Rows are points. The points of each table are mixes of a few directions, plus a little noise. How many directions does each table use, and how many do they share? Where both have some left over, give the other angles between the two spaces (their principal angles), to ten degrees, smallest first.

First:
[[ 0.51 -0.08]
 [ 0.00  0.00]
 [-0.85  0.14]
 [ 0.50 -0.08]
 [ 0.46 -0.07]
 [-0.63  0.10]]
Second (5 x 2):
[[ 0.50 -0.08]
 [ 0.73 -0.12]
 [-0.67  0.11]
 [-0.01  0.00]
 [-0.55  0.09]]
Directions: first 1, second 1, shared 1

First:
[[ 0.09 -0.08 -0.12  0.17]
 [-0.19  0.29  0.13  0.44]
 [-0.05  0.16 -0.03  0.58]
 [-0.20  0.25  0.18  0.14]
 [ 0.48 -0.83 -0.24 -1.68]
 [ 0.04  0.04 -0.11  0.51]
 [-0.07  0.06  0.08 -0.11]
 [-0.10  0.10  0.10 -0.05]]
Second, 6 rows:
[[ 0.11 -0.19 -0.06 -0.37]
 [ 0.24 -0.40 -0.12 -0.79]
 [ 0.07 -0.12 -0.03 -0.23]
 [ 0.13 -0.22 -0.07 -0.43]
 [-0.35  0.59  0.18  1.15]
 [-0.20  0.34  0.11  0.67]]
Directions: first 2, second 1, shared 1

First, 10 rows:
[[-0.44  0.07  0.19  0.10  0.37 -0.05 -0.18  0.20]
 [ 0.15  0.16  0.12  0.67 -0.23 -1.11  0.12 -0.01]
 [-0.73 -0.03  0.33 -0.41  0.71  1.27  0.19  0.24]
 [ 0.16 -0.11 -0.41  0.30 -0.54 -0.44 -0.53 -0.05]
 [-0.01  0.16  0.22  0.65 -0.13 -0.69  0.37  0.01]
 [-0.09 -0.04  0.10 -0.21  0.11  0.72  0.38 -0.02]
 [ 0.07  0.03  0.18 -0.05  0.03  0.36  0.58 -0.07]
 [ 0.41 -0.18 -0.52 -0.54 -0.25 -0.02 -0.76 -0.13]
 [ 0.23  0.04  0.22 -0.75  0.49  0.46  0.37 -0.08]
 [ 0.25 -0.11 -0.44  0.25 -0.57 -0.50 -0.54 -0.08]]
Second (8 x 8):
[[ 0.19  0.20  0.26  0.15  0.35 -0.30 -0.14 -0.13]
 [-0.31 -0.52 -0.48 -0.69 -0.60  0.58  0.37  0.02]
 [-0.41 -0.52 -0.60 -0.54 -0.78  0.69  0.37  0.19]
 [-0.11 -0.30 -0.20 -0.51 -0.23  0.27  0.21 -0.11]
 [-0.02 -0.18 -0.05 -0.38 -0.04  0.09  0.12 -0.16]
 [ 0.01  0.27  0.06  0.59  0.03 -0.13 -0.18  0.26]
 [ 0.32  0.59  0.51  0.83  0.62 -0.62 -0.41  0.04]
 [ 0.33  0.47  0.50  0.54  0.63 -0.59 -0.34 -0.11]]
Directions: first 4, second 2, shared 0; angles 30, 40

First, 9 rows:
[[ 0.06 -0.11 -0.01  0.11 -0.04  0.04 -0.06  0.03  0.03 -0.04  0.07]
 [ 0.19  0.49 -0.44 -0.92  0.20  0.27  0.34 -0.23  0.15  0.56 -0.42]
 [-0.10  0.69 -0.23 -0.97  0.26  0.01  0.41 -0.26 -0.01  0.49 -0.54]
 [ 0.81 -0.25 -0.75 -0.34 -0.04  0.76 -0.02 -0.03  0.44  0.44  0.06]
 [-0.11 -0.38  0.31  0.68 -0.15 -0.18 -0.25  0.17 -0.10 -0.40  0.32]
 [ 0.07 -0.73  0.28  1.05 -0.27 -0.05 -0.44  0.27 -0.02 -0.55  0.56]
 [-0.28  0.70 -0.05 -0.82  0.25 -0.16  0.39 -0.23 -0.10  0.36 -0.51]
 [-0.60  0.08  0.61  0.42 -0.01 -0.58 -0.05  0.07 -0.34 -0.41  0.04]
 [-0.03 -0.50  0.28  0.79 -0.19 -0.11 -0.32  0.20 -0.05 -0.44  0.40]]
Second, 9 rows:
[[ 0.13 -0.69  0.19  0.17 -0.50 -0.14 -0.12  0.54  0.47  0.56 -0.01]
 [ 0.12  0.26 -0.39 -0.18 -0.13  0.37  0.21  0.38 -0.20  0.86 -0.07]
 [ 0.06  0.06  0.07 -0.27  0.40 -0.15 -0.10 -0.74  0.26 -0.94 -0.05]
 [-0.08  0.19 -0.05  0.35  0.15  0.12 -0.06 -0.08 -0.41 -0.36  0.25]
 [ 0.62  0.47 -1.03 -0.62  0.10  0.99  0.30  0.09 -0.11  0.98 -0.08]
 [-0.45  0.37  0.37  0.36  0.48 -0.36 -0.15 -0.64 -0.49 -1.33  0.21]
 [-0.56  0.35  0.46 -0.15  0.12 -0.54  0.15 -0.11 -0.21 -0.16 -0.25]
 [ 0.04 -0.56  0.23  0.32 -0.38 -0.16 -0.14  0.41  0.27  0.25  0.08]
 [ 0.12 -0.44  0.13  0.02 -0.23 -0.14 -0.10  0.17  0.40  0.14 -0.04]]
Directions: first 2, second 4, shared 2

First (8 x 14):
[[-0.23  0.11 -0.02  0.51  0.14 -0.55  0.59 -0.89  0.38  0.07  0.08 -0.25
  -0.62 -0.44]
 [-0.23  0.10 -0.01  0.52  0.15 -0.57  0.60 -0.91  0.38  0.08  0.09 -0.25
  -0.63 -0.45]
 [-0.10  0.04  0.00  0.21  0.06 -0.23  0.24 -0.36  0.16  0.03  0.03 -0.11
  -0.25 -0.18]
 [ 0.18 -0.08  0.01 -0.40 -0.11  0.44 -0.47  0.70 -0.30 -0.06 -0.06  0.20
   0.49  0.35]
 [-0.23  0.11 -0.01  0.51  0.14 -0.56  0.60 -0.90  0.37  0.07  0.08 -0.26
  -0.63 -0.44]
 [ 0.14 -0.06  0.01 -0.31 -0.08  0.33 -0.36  0.54 -0.23 -0.04 -0.04  0.15
   0.38  0.27]
 [ 0.12 -0.05  0.01 -0.26 -0.08  0.29 -0.31  0.47 -0.19 -0.04 -0.04  0.13
   0.32  0.23]
 [ 0.35 -0.16  0.02 -0.77 -0.22  0.85 -0.91  1.36 -0.57 -0.11 -0.12  0.38
   0.94  0.67]]
Second:
[[-0.45  0.15 -0.25  0.45 -0.13 -0.22  0.61 -1.04  0.53 -0.40  0.40 -0.48
  -0.55 -0.43]
 [ 0.64 -0.18  0.07 -0.67 -0.24  0.38 -0.10  1.19 -0.29  0.34  0.63  0.60
  -0.39 -0.14]
 [ 0.20  0.20 -0.05 -0.04 -0.22  0.24 -0.02  0.41 -0.05 -0.44  0.59  0.08
  -0.15  0.03]
 [ 0.21  0.10  0.26 -0.03  0.31  0.01 -0.67  0.59 -0.50  0.08 -0.73  0.19
   0.86  0.65]
 [-0.42 -0.49 -0.16 -0.32 -0.03  0.10  0.01 -0.53  0.22  0.50 -0.55 -0.17
   0.26 -0.12]
 [ 0.14  0.06  0.35  0.26  0.50 -0.45 -0.32  0.10 -0.31  0.43 -0.85  0.15
   0.43  0.33]
 [-0.26  0.19 -0.22  0.37 -0.18 -0.13  0.58 -0.71  0.45 -0.45  0.66 -0.34
  -0.66 -0.42]
 [ 0.12  0.15  0.29  0.27  0.39 -0.33 -0.32  0.12 -0.30  0.17 -0.65  0.10
   0.45  0.36]
 [-0.19 -0.16 -0.31 -0.29 -0.40  0.39  0.21 -0.13  0.27 -0.20  0.52 -0.13
  -0.25 -0.27]]
Directions: first 1, second 4, shared 1

First, 10 rows:
[[ 0.01  0.09 -0.09 -0.17  0.04 -0.02  0.15  0.24  0.01 -0.11 -0.04 -0.13
   0.02  0.12 -0.10  0.26  0.07  0.05 -0.05 -0.31]
 [ 0.12 -0.40 -0.12 -0.33  0.36 -0.01 -0.37 -0.50  0.23 -0.15 -0.36 -0.26
  -0.01 -0.06  0.29 -0.03  0.06  0.32  0.43  0.28]
 [-0.30  0.53 -0.07  0.37 -0.67  0.08  0.32  0.82 -0.18 -0.30  0.25  0.26
  -0.14  0.24 -0.48  0.51 -0.32 -0.56 -0.91 -0.79]
 [ 0.32 -0.06 -0.12 -0.83  0.74 -0.19  0.39  0.11  0.12  0.13 -0.15 -0.52
   0.25  0.10  0.09  0.23  0.55  0.64  0.66 -0.25]
 [-0.24  0.08  0.21  0.76 -0.59  0.14 -0.24 -0.12 -0.16  0.10  0.24  0.50
  -0.15 -0.15 -0.06 -0.38 -0.38 -0.53 -0.47  0.34]
 [-0.29  0.85  0.52  1.10 -0.89  0.02  0.76  0.82 -0.60  0.69  1.01  0.84
   0.04 -0.08 -0.53 -0.48 -0.15 -0.86 -0.85 -0.09]
 [-0.08 -0.05  0.09  0.32 -0.20  0.07 -0.18 -0.19 -0.04  0.05  0.06  0.20
  -0.08 -0.10  0.04 -0.24 -0.15 -0.18 -0.11  0.28]
 [-0.03 -0.19 -0.30 -0.33  0.06  0.04 -0.27 -0.01  0.22 -0.53 -0.40 -0.28
  -0.11  0.16  0.03  0.51 -0.12  0.13 -0.07 -0.34]
 [ 0.32 -0.20 -0.23 -0.91  0.79 -0.17  0.18 -0.04  0.22 -0.06 -0.33 -0.60
   0.18  0.11  0.17  0.32  0.46  0.68  0.70 -0.21]
 [ 0.14 -0.66  0.12  0.03  0.37  0.03 -0.74 -1.13  0.19  0.17 -0.28 -0.01
  -0.02 -0.34  0.54 -0.70 -0.02  0.30  0.66  1.10]]
Second:
[[-0.05  0.08 -0.15 -0.35  0.02 -0.12 -0.19 -0.39 -0.01  0.25  0.19 -0.06
  -0.40 -0.36  0.44 -0.15 -0.19 -0.14 -0.78  0.14]
 [ 0.06 -0.11  0.20  0.45 -0.03  0.15  0.24  0.51  0.01 -0.32 -0.25  0.09
   0.51  0.47 -0.56  0.19  0.25  0.18  1.00 -0.18]
 [-0.02  0.03 -0.05 -0.12  0.01 -0.04 -0.07 -0.14  0.00  0.09  0.07 -0.02
  -0.14 -0.13  0.16 -0.06 -0.07 -0.05 -0.28  0.05]
 [ 0.00 -0.01  0.01  0.02  0.00  0.01  0.01  0.02 -0.01 -0.02 -0.01  0.00
   0.02  0.02 -0.02  0.01  0.01  0.01  0.05 -0.01]
 [-0.08  0.15 -0.26 -0.60  0.04 -0.19 -0.31 -0.67 -0.01  0.42  0.34 -0.12
  -0.68 -0.62  0.75 -0.26 -0.33 -0.24 -1.31  0.23]
 [ 0.06 -0.11  0.19  0.45 -0.03  0.15  0.24  0.52  0.01 -0.32 -0.25  0.09
   0.52  0.47 -0.57  0.20  0.25  0.18  1.01 -0.18]
 [-0.08  0.13 -0.23 -0.53  0.04 -0.17 -0.28 -0.60 -0.01  0.37  0.29 -0.10
  -0.60 -0.55  0.66 -0.23 -0.29 -0.21 -1.17  0.21]
 [-0.04  0.07 -0.11 -0.26  0.02 -0.09 -0.14 -0.30  0.00  0.18  0.15 -0.05
  -0.30 -0.28  0.33 -0.12 -0.15 -0.10 -0.58  0.10]
 [ 0.13 -0.23  0.40  0.93 -0.07  0.30  0.49  1.05  0.02 -0.66 -0.52  0.18
   1.06  0.96 -1.17  0.40  0.51  0.37  2.06 -0.37]]
Directions: first 3, second 1, shared 0; angles 70
